Rows are points. Two turns around zero, p and q, are shown by what they do to some points. Where does a point land after both, in the order given? Backwards means that the second turn is done in reverse. Each puzzle has new turns, and all numbers are rounded.

Turn p:
[-0.05 +0.23] -> [-0.18 +0.15]
[-0.33 +0.17] -> [-0.36 -0.07]
[+0.38 -0.40] -> [+0.55 -0.08]
Turn q:
[+0.07 +0.11] -> [-0.01 +0.13]
[-0.13 -0.43] -> [+0.16 -0.42]
[+0.34 +0.48] -> [-0.03 +0.59]
[-0.28 -0.16] -> [-0.12 -0.30]
Where do these land?
p, then q: [+0.03 +0.38] -> [-0.36 +0.12]
p, then q backwards: [+0.29 -0.30] -> [+0.29 -0.30]
q, then p: [-0.53 -0.15] -> [+0.02 -0.55]
p, then q backwards: [+0.21 +0.07] -> [+0.21 +0.07]

Turn p:
[+0.45 +0.13 +0.06] -> [+0.46 +0.11 +0.03]
[-0.13 +0.28 +0.21] -> [-0.10 +0.24 +0.26]
[+0.23 -0.09 -0.18] -> [+0.21 -0.06 -0.22]
[+0.30 +0.27 -0.29] -> [+0.28 +0.31 -0.27]
[-0.24 +0.01 +0.09] -> [-0.23 +0.00 +0.12]
[-0.61 -0.60 +0.12] -> [-0.62 -0.60 +0.09]
Turn q:
[-0.24 -0.21 -0.50] -> [-0.15 -0.01 -0.57]
[+0.22 -0.35 +0.07] -> [+0.35 -0.22 -0.06]
[-0.13 -0.03 +0.13] -> [-0.10 -0.14 +0.08]
[+0.15 +0.58 +0.29] -> [-0.10 +0.37 +0.55]
Where do these land?
q, then p backwards: [+0.00 -0.28 +0.29] -> [+0.13 -0.33 +0.19]
q, then p: [-0.21 +0.07 -0.35] -> [-0.26 +0.20 -0.26]
p, then q backwards: [+0.40 -0.29 +0.28] -> [+0.28 -0.36 +0.35]
p, then q: [-0.20 +0.50 -0.23] -> [-0.42 +0.40 +0.10]

Turn p:
[-0.30 +0.13 -0.19 +0.30] -> [-0.27 +0.05 -0.18 +0.35]
[+0.00 -0.59 +0.20 -0.53] -> [+0.17 -0.63 +0.29 -0.40]
[+0.23 -0.02 +0.17 +0.33] -> [+0.30 +0.18 +0.10 +0.24]
[-0.11 -0.05 -0.43 -0.16] -> [-0.16 -0.19 -0.39 -0.12]
[+0.17 +0.52 +0.25 +0.06] -> [-0.05 +0.57 +0.18 -0.07]
Turn q:
[+0.12 +0.06 +0.38 -0.26] -> [+0.14 +0.12 +0.42 -0.14]
[-0.07 +0.23 +0.23 +0.07] -> [-0.06 +0.32 +0.10 -0.01]
[-0.14 -0.40 -0.36 +0.31] -> [-0.21 -0.38 -0.33 +0.34]
[-0.22 +0.20 +0.04 -0.62] -> [-0.12 -0.01 +0.21 -0.65]
[+0.32 -0.09 -0.29 +0.50] -> [+0.26 -0.05 -0.41 +0.46]
Where do these land?
p, then q: [-0.37 -0.07 +0.40 -0.07] -> [-0.31 +0.11 +0.40 +0.20]
p, then q backwards: [-0.23 -0.32 +0.14 -0.36] -> [-0.11 -0.36 -0.03 -0.40]
p, then q backwards: [-0.31 +0.26 -0.35 -0.08] -> [-0.45 +0.07 -0.23 +0.17]
p, then q backwards: [+0.22 -0.45 +0.33 +0.32] -> [+0.57 -0.29 +0.22 +0.02]
p, then q: [+0.39 +0.18 -0.12 -0.01] -> [+0.30 +0.08 -0.17 -0.27]
p, then q: [+0.29 +0.41 -0.40 +0.20] -> [+0.15 +0.17 -0.56 -0.29]

Turn p:
[+0.37 +0.27 -0.26 -0.05] -> [+0.23 +0.38 -0.23 -0.17]
[+0.10 +0.13 +0.53 -0.22] -> [-0.11 +0.03 +0.46 -0.37]
[-0.12 -0.49 -0.39 +0.31] -> [+0.22 -0.39 -0.35 +0.43]
[-0.07 +0.03 -0.24 +0.34] -> [+0.12 +0.10 -0.13 +0.37]
[-0.29 +0.05 +0.36 -0.37] -> [-0.46 -0.13 +0.25 -0.25]
Turn q:
[+0.30 -0.22 +0.25 +0.43] -> [+0.40 -0.02 +0.26 +0.40]
[+0.29 +0.19 -0.54 -0.14] -> [+0.17 +0.08 -0.61 -0.15]
[-0.13 +0.33 +0.19 -0.56] -> [-0.23 +0.23 +0.12 -0.60]
[+0.36 -0.05 +0.19 +0.18] -> [+0.39 +0.09 +0.14 +0.13]
[-0.37 -0.28 +0.06 -0.14] -> [-0.30 -0.34 +0.17 -0.06]
[-0.45 +0.03 -0.15 +0.23] -> [-0.44 -0.05 -0.08 +0.29]
Where do these land?
q, then p backwards: [+0.59 -0.16 -0.40 +0.20] -> [+0.37 -0.33 -0.49 +0.29]
q, then p: [-0.30 -0.03 -0.37 -0.30] -> [-0.30 -0.26 -0.39 +0.07]
q, then p backwards: [+0.14 -0.19 -0.14 -0.38] -> [+0.23 -0.28 +0.00 -0.29]
p, then q: [-0.28 -0.05 +0.60 -0.45] -> [-0.40 -0.31 +0.54 -0.31]
p, then q: [+0.08 +0.29 +0.09 +0.15] -> [+0.00 +0.33 +0.09 -0.01]
p, then q: [+0.07 +0.03 +0.07 +0.51] -> [+0.31 +0.25 +0.15 +0.30]
q, then p: [-0.29 +0.11 +0.15 +0.27] -> [-0.15 +0.07 +0.26 +0.31]

Turn p:
[+0.10 +0.09 -0.40 -0.07 +0.20 -0.27] -> [-0.18 +0.22 -0.40 +0.00 -0.01 -0.23]
[-0.27 +0.35 +0.18 -0.07 +0.07 -0.13] -> [-0.24 +0.22 +0.16 -0.26 +0.16 +0.16]
[-0.25 -0.05 -0.25 -0.09 -0.32 +0.34] -> [-0.08 -0.16 -0.02 +0.02 -0.48 +0.30]
[+0.31 +0.16 +0.36 -0.10 -0.06 -0.13] -> [+0.31 +0.18 +0.22 -0.22 +0.16 -0.17]
[+0.02 -0.41 -0.30 -0.43 +0.32 -0.45] -> [-0.17 -0.29 -0.60 -0.28 +0.13 -0.43]
[+0.21 -0.15 +0.24 +0.21 -0.08 +0.62] -> [+0.50 -0.17 +0.20 +0.34 -0.03 +0.35]
[+0.15 -0.36 +0.59 +0.54 -0.10 +0.50] -> [+0.46 -0.38 +0.57 +0.52 +0.22 +0.22]
[+0.02 +0.26 +0.20 +0.24 -0.29 -0.32] -> [-0.12 +0.27 +0.45 -0.03 -0.02 -0.25]
[-0.28 +0.12 -0.62 -0.22 +0.26 -0.16] -> [-0.48 +0.14 -0.59 -0.10 -0.14 +0.04]
Turn q:
[+0.51 -0.36 +0.17 +0.26 +0.10 +0.03] -> [+0.36 -0.39 +0.23 +0.23 +0.30 +0.11]
[+0.17 +0.01 +0.29 +0.31 +0.44 -0.33] -> [+0.20 -0.14 +0.13 -0.08 +0.51 -0.41]
[+0.08 -0.29 +0.25 +0.03 +0.31 -0.17] -> [+0.01 -0.33 +0.11 -0.16 +0.35 -0.08]
[-0.01 +0.77 -0.43 -0.43 -0.28 -0.14] -> [+0.24 +0.77 -0.27 -0.31 -0.50 +0.02]
[-0.41 +0.22 -0.60 -0.49 -0.21 +0.08] -> [-0.26 +0.37 -0.55 -0.23 -0.48 +0.27]
[-0.05 -0.21 -0.11 +0.26 -0.16 +0.01] -> [-0.02 -0.22 -0.10 +0.28 -0.11 -0.06]
[-0.18 +0.01 +0.20 +0.31 +0.06 -0.01] -> [-0.17 -0.05 +0.11 +0.17 +0.11 -0.29]
[-0.03 -0.30 +0.47 +0.08 -0.16 -0.10] -> [-0.11 -0.40 +0.40 -0.03 -0.05 -0.13]
[-0.08 +0.15 -0.25 -0.33 -0.11 +0.63] -> [-0.26 +0.40 -0.07 +0.14 -0.15 +0.58]
Where do these land?
p, then q: [+0.11 +0.04 +0.33 +0.17 -0.18 -0.14] -> [+0.07 -0.06 +0.33 -0.18 +0.15 -0.18]
q, then p: [-0.43 -0.29 +0.30 +0.17 -0.01 -0.11] -> [-0.40 -0.43 +0.10 -0.11 +0.12 -0.13]
q, then p: [+0.05 -0.26 -0.36 -0.47 -0.02 +0.42] -> [+0.17 -0.11 -0.16 +0.20 -0.36 +0.60]
p, then q: [-0.12 -0.10 -0.42 +0.05 -0.17 +0.04] -> [-0.09 -0.09 -0.14 +0.22 -0.37 -0.10]
q, then p: [+0.11 +0.44 +0.01 -0.60 +0.15 -0.53] -> [+0.31 +0.31 -0.31 -0.74 -0.18 -0.07]
q, then p: [-0.04 -0.25 -0.40 -0.15 +0.16 +0.05] -> [-0.02 -0.09 -0.38 +0.19 -0.24 +0.17]
q, then p: [-0.31 +0.54 +0.18 +0.48 -0.13 +0.02] -> [-0.46 +0.41 +0.42 -0.06 +0.18 -0.28]
p, then q backwards: [+0.63 -0.10 +0.35 +0.35 +0.21 +0.27] -> [+0.70 +0.14 -0.04 +0.49 +0.15 +0.03]

Turn p:
[-0.18 +0.31 +0.06 -0.12 +0.15 -0.27 -0.30 -0.18] -> [-0.26 -0.14 -0.13 -0.38 +0.10 -0.12 -0.25 +0.17]
[+0.08 -0.32 -0.19 +0.68 -0.23 +0.06 +0.03 -0.26] -> [+0.20 -0.08 -0.46 +0.19 -0.35 +0.14 +0.09 -0.54]
[-0.01 -0.74 -0.19 +0.07 +0.04 -0.06 +0.18 +0.02] -> [+0.35 -0.42 +0.01 +0.46 +0.13 +0.19 +0.09 -0.24]
[+0.03 -0.05 +0.29 -0.43 -0.10 +0.85 -0.02 -0.09] -> [+0.38 +0.49 +0.23 -0.31 +0.25 +0.42 +0.44 +0.22]
[+0.30 -0.04 +0.32 -0.35 -0.04 -0.28 +0.11 -0.11] -> [-0.04 -0.22 +0.50 -0.16 -0.20 +0.16 -0.13 +0.13]
[-0.03 +0.18 -0.25 -0.36 -0.12 -0.09 -0.44 +0.25] -> [-0.05 +0.14 -0.14 +0.07 +0.15 +0.03 -0.38 +0.54]
[-0.05 +0.09 -0.23 -0.35 +0.25 +0.47 +0.12 -0.02] -> [+0.38 +0.19 +0.07 -0.11 +0.28 -0.22 +0.28 +0.28]
[-0.31 +0.20 +0.53 +0.07 +0.03 -0.16 +0.37 +0.09] -> [-0.59 -0.05 +0.30 -0.11 +0.05 -0.05 +0.32 -0.18]
[+0.30 +0.08 -0.12 +1.09 +0.11 -0.25 -0.33 +0.16] -> [-0.14 +0.23 -0.46 +0.21 -0.31 -0.24 -0.58 -0.83]
[-0.13 +0.28 -0.24 -0.32 -0.09 -0.28 +0.30 +0.15] -> [-0.22 -0.15 +0.10 +0.17 -0.10 -0.32 +0.11 +0.46]
Turn q:
[+0.17 -0.08 -0.18 +0.37 +0.05 +0.23 -0.39 +0.17] -> [-0.38 +0.21 -0.32 -0.06 +0.23 +0.12 -0.20 -0.20]
[-0.10 -0.07 +0.11 -0.33 +0.17 -0.69 +0.48 +0.28] -> [+0.32 -0.76 +0.42 +0.10 +0.10 +0.02 -0.04 +0.24]
[+0.15 -0.27 +0.48 -0.24 +0.19 -0.56 +0.29 -0.13] -> [+0.25 -0.56 +0.35 +0.49 -0.09 +0.12 +0.23 -0.12]
[-0.05 +0.32 -0.02 -0.10 -0.08 +0.25 -0.45 -0.01] -> [-0.08 +0.37 +0.04 -0.26 -0.15 -0.15 -0.23 -0.28]
[-0.57 -0.19 +0.41 -0.08 -0.02 -0.48 +0.40 +0.04] -> [+0.12 -0.29 +0.69 +0.22 -0.08 +0.28 +0.14 +0.45]
[-0.68 +0.00 -0.42 -0.10 +0.30 +0.28 -0.13 -0.35] -> [-0.47 +0.09 +0.02 -0.55 -0.53 -0.03 +0.21 +0.31]
[+0.35 +0.15 -0.03 +0.09 -0.02 +0.70 -0.08 +0.16] -> [+0.13 +0.44 -0.41 -0.30 +0.28 +0.04 +0.12 -0.33]
[+0.42 +0.27 -0.10 +0.36 -0.18 +0.04 +0.03 -0.13] -> [-0.02 +0.23 -0.28 +0.25 +0.30 -0.39 +0.00 -0.06]
[+0.30 -0.14 -0.25 +0.02 -0.41 +0.23 -0.16 -0.02] -> [+0.13 +0.27 -0.50 +0.10 -0.06 +0.02 -0.25 -0.01]
Where do these land?
p, then q: [+0.32 -0.22 -0.20 -0.03 -0.08 +0.05 +0.08 -0.44] -> [+0.34 +0.04 -0.43 +0.27 +0.00 +0.06 -0.09 -0.11]
q, then p: [-0.06 -0.59 -0.02 +0.45 +0.04 -0.10 +0.44 +0.27] -> [+0.27 +0.34 +0.01 +0.39 +0.51 -0.23 +0.24 -0.35]
p, then q: [-0.41 -0.46 +0.28 +0.22 +0.04 +0.34 -0.56 -0.19] -> [-0.18 -0.02 -0.48 -0.55 -0.31 -0.13 +0.50 -0.20]
q, then p: [+0.10 -0.40 -0.08 -0.34 -0.30 -0.25 +0.22 +0.16] -> [+0.40 +0.30 -0.04 +0.32 -0.09 +0.25 -0.25 -0.17]
p, then q: [+0.00 +0.40 +0.11 -0.09 +0.33 -0.38 +0.28 +0.12] -> [-0.04 -0.23 +0.57 +0.24 -0.16 +0.18 -0.17 +0.09]
p, then q: [+0.04 -0.01 -0.19 +0.19 -0.28 +0.29 -0.49 +0.22] -> [-0.22 +0.25 -0.26 -0.36 +0.15 -0.40 -0.17 -0.09]
q, then p: [-0.14 +0.24 -0.36 -0.35 +0.09 -0.33 +0.17 -0.29] -> [-0.20 -0.33 +0.17 +0.43 -0.15 +0.34 -0.22 +0.13]
q, then p: [-0.17 +0.06 +0.51 +0.23 +0.12 +0.00 +0.34 +0.26] -> [-0.01 +0.16 +0.48 -0.21 +0.20 -0.14 +0.20 -0.38]
q, then p: [+0.41 +0.37 +0.06 +0.29 +0.18 -0.44 -0.01 +0.54] -> [+0.15 -0.45 +0.04 -0.32 +0.46 -0.11 -0.41 -0.44]
q, then p backwards: [-0.26 +0.33 +0.10 -0.48 +0.31 +0.51 -0.17 -0.23] -> [+0.30 +0.38 +0.38 +0.23 +0.06 +0.29 +0.29 -0.50]
p, then q: [+0.15 +0.28 -0.20 -0.07 -0.47 +0.31 -0.30 -0.41] -> [+0.48 +0.13 -0.35 -0.37 +0.08 -0.21 -0.40 +0.06]

Turn p:
[+0.30 +0.18 -0.35 +0.25 -0.21 -0.20 -0.41 +0.07 +0.23] -> [+0.07 -0.08 -0.13 +0.51 -0.19 -0.20 -0.14 +0.25 -0.41]
[-0.24 -0.23 +0.15 -0.48 -0.51 -0.23 +0.37 +0.21 +0.32] -> [+0.31 +0.52 +0.33 -0.31 +0.03 -0.16 +0.13 -0.49 -0.34]
[+0.02 -0.26 +0.30 +0.17 +0.45 -0.35 +0.17 -0.30 +0.06] -> [+0.31 -0.36 +0.26 +0.12 +0.30 +0.25 +0.30 -0.04 +0.29]
[-0.36 -0.27 -0.35 -0.54 +0.36 +0.34 +0.02 -0.17 -0.57] -> [-0.12 -0.13 -0.53 -0.41 +0.02 -0.21 -0.16 -0.49 +0.65]
[-0.14 +0.27 +0.01 +0.44 -0.34 -0.09 -0.32 +0.01 -0.10] -> [-0.40 +0.03 -0.09 +0.28 +0.21 -0.15 +0.10 +0.27 -0.35]
[-0.24 -0.04 -0.49 -0.27 +0.07 +0.53 +0.25 +0.14 -0.14] -> [-0.11 +0.39 -0.35 -0.27 -0.33 -0.21 -0.13 -0.12 +0.47]
[+0.40 +0.39 +0.32 +0.09 +0.27 -0.04 -0.24 -0.34 -0.05] -> [-0.08 -0.40 -0.03 +0.22 +0.14 +0.58 -0.25 +0.18 -0.09]
[-0.12 +0.16 -0.12 -0.27 +0.22 -0.03 +0.31 +0.41 -0.13] -> [+0.17 +0.27 +0.09 -0.29 +0.12 -0.18 -0.36 +0.08 +0.29]
[-0.36 -0.16 -0.14 -0.29 -0.20 +0.14 +0.61 -0.07 +0.20] -> [+0.19 +0.63 -0.01 -0.23 -0.07 +0.02 +0.26 -0.36 +0.21]
[+0.48 -0.13 +0.16 +0.50 -0.32 -0.02 -0.23 -0.02 -0.17] -> [-0.08 -0.38 -0.09 -0.01 -0.12 +0.05 +0.30 +0.45 -0.49]
[+0.27 +0.10 +0.51 +0.42 +0.21 -0.05 -0.54 +0.05 +0.35] -> [-0.26 -0.51 +0.55 +0.40 -0.10 +0.23 -0.04 +0.26 -0.24]
Turn q:
[+0.15 +0.09 -0.43 +0.12 +0.10 +0.04 -0.14 -0.03 -0.43] -> [+0.56 -0.01 -0.05 +0.12 +0.13 +0.01 +0.14 +0.19 -0.21]
[-0.11 -0.21 -0.19 +0.20 +0.14 +0.48 +0.29 -0.04 +0.46] -> [+0.04 +0.44 -0.13 +0.18 -0.38 +0.00 -0.15 +0.02 +0.51]
[-0.02 -0.36 -0.31 -0.26 -0.40 +0.43 +0.18 +0.11 +0.34] -> [+0.12 +0.04 +0.31 +0.07 -0.49 +0.44 -0.01 -0.09 +0.49]
[+0.10 -0.15 +0.02 -0.01 +0.00 +0.00 +0.36 +0.15 -0.40] -> [+0.07 +0.14 +0.05 +0.13 +0.36 +0.20 +0.34 -0.11 +0.08]
[-0.47 -0.24 +0.10 -0.35 +0.03 +0.39 -0.09 -0.08 +0.19] -> [+0.00 -0.07 -0.24 -0.20 -0.21 +0.31 -0.38 -0.33 +0.34]
[+0.14 +0.39 +0.53 +0.24 -0.05 -0.08 -0.48 +0.03 -0.16] -> [-0.09 -0.16 +0.19 -0.40 +0.41 -0.48 -0.26 +0.13 -0.23]
[+0.49 +0.19 -0.45 -0.36 +0.30 -0.12 +0.50 +0.16 -0.07] -> [+0.03 +0.37 -0.11 +0.02 -0.13 +0.42 +0.66 +0.38 -0.26]
[+0.16 +0.00 +0.55 +0.25 +0.05 -0.57 -0.55 -0.33 -0.14] -> [-0.21 -0.52 -0.05 -0.22 +0.25 -0.77 +0.05 -0.16 -0.34]
[+0.00 +0.22 +0.25 +0.37 +0.16 -0.65 -0.48 +0.30 -0.15] -> [-0.27 -0.49 -0.09 +0.10 +0.48 -0.45 -0.10 +0.40 -0.33]
[-0.42 +0.08 -0.06 -0.18 -0.34 +0.09 +0.40 -0.27 +0.35] -> [-0.24 +0.26 +0.14 +0.20 -0.40 +0.29 -0.29 -0.42 -0.06]
Where do these land?
p, then q: [+0.45 +0.19 -0.07 -0.05 +0.39 -0.10 -0.19 -0.22 +0.19] -> [+0.33 -0.13 +0.22 -0.03 -0.05 -0.33 -0.02 +0.14 +0.48]
q, then p: [-0.29 +0.26 -0.08 +0.27 +0.40 -0.06 -0.30 -0.47 -0.10] -> [+0.23 -0.34 -0.52 +0.22 +0.18 -0.32 -0.19 +0.15 -0.17]
p, then q: [+0.03 +0.38 +0.09 -0.03 -0.26 +0.16 -0.17 +0.44 -0.47] -> [+0.07 -0.50 -0.28 -0.07 +0.24 +0.43 -0.24 +0.15 -0.19]
p, then q: [+0.22 +0.26 +0.25 -0.22 +0.00 -0.02 -0.02 +0.09 +0.13] -> [+0.22 -0.12 +0.04 -0.36 +0.17 -0.06 -0.14 -0.03 +0.08]
q, then p: [-0.16 -0.45 +0.35 -0.09 +0.23 -0.03 +0.06 +0.20 -0.36] -> [+0.25 +0.01 +0.00 +0.28 -0.24 +0.10 +0.10 -0.20 +0.57]
p, then q backwards: [-0.41 +0.11 +0.19 -0.25 -0.51 -0.18 -0.22 -0.35 +0.72] -> [-0.25 +0.16 -0.02 +0.04 -0.44 -0.29 +0.76 -0.50 -0.25]
q, then p: [-0.07 +0.00 +0.21 +0.05 +0.37 -0.65 +0.18 +0.09 +0.14] -> [-0.03 +0.25 -0.14 +0.08 +0.33 -0.47 +0.23 +0.03 +0.45]
p, then q: [+0.40 -0.29 -0.07 +0.57 -0.06 -0.01 +0.10 +0.51 -0.15] -> [-0.42 -0.25 +0.31 +0.14 +0.35 +0.41 +0.37 +0.24 +0.18]
p, then q: [-0.16 +0.24 -0.23 +0.34 +0.42 +0.20 +0.15 +0.08 +0.36] -> [-0.36 +0.14 +0.27 +0.11 -0.06 -0.25 -0.42 +0.35 +0.17]
p, then q: [-0.19 -0.14 -0.13 -0.10 -0.36 +0.49 +0.37 -0.33 -0.34] -> [+0.13 +0.35 -0.01 +0.13 -0.43 +0.59 -0.09 -0.08 -0.34]
q, then p backwards: [+0.17 -0.55 -0.51 -0.48 -0.62 +0.21 +0.04 -0.05 -0.11] -> [+0.36 -0.54 +0.34 -0.07 +0.42 +0.09 +0.23 -0.37 +0.60]
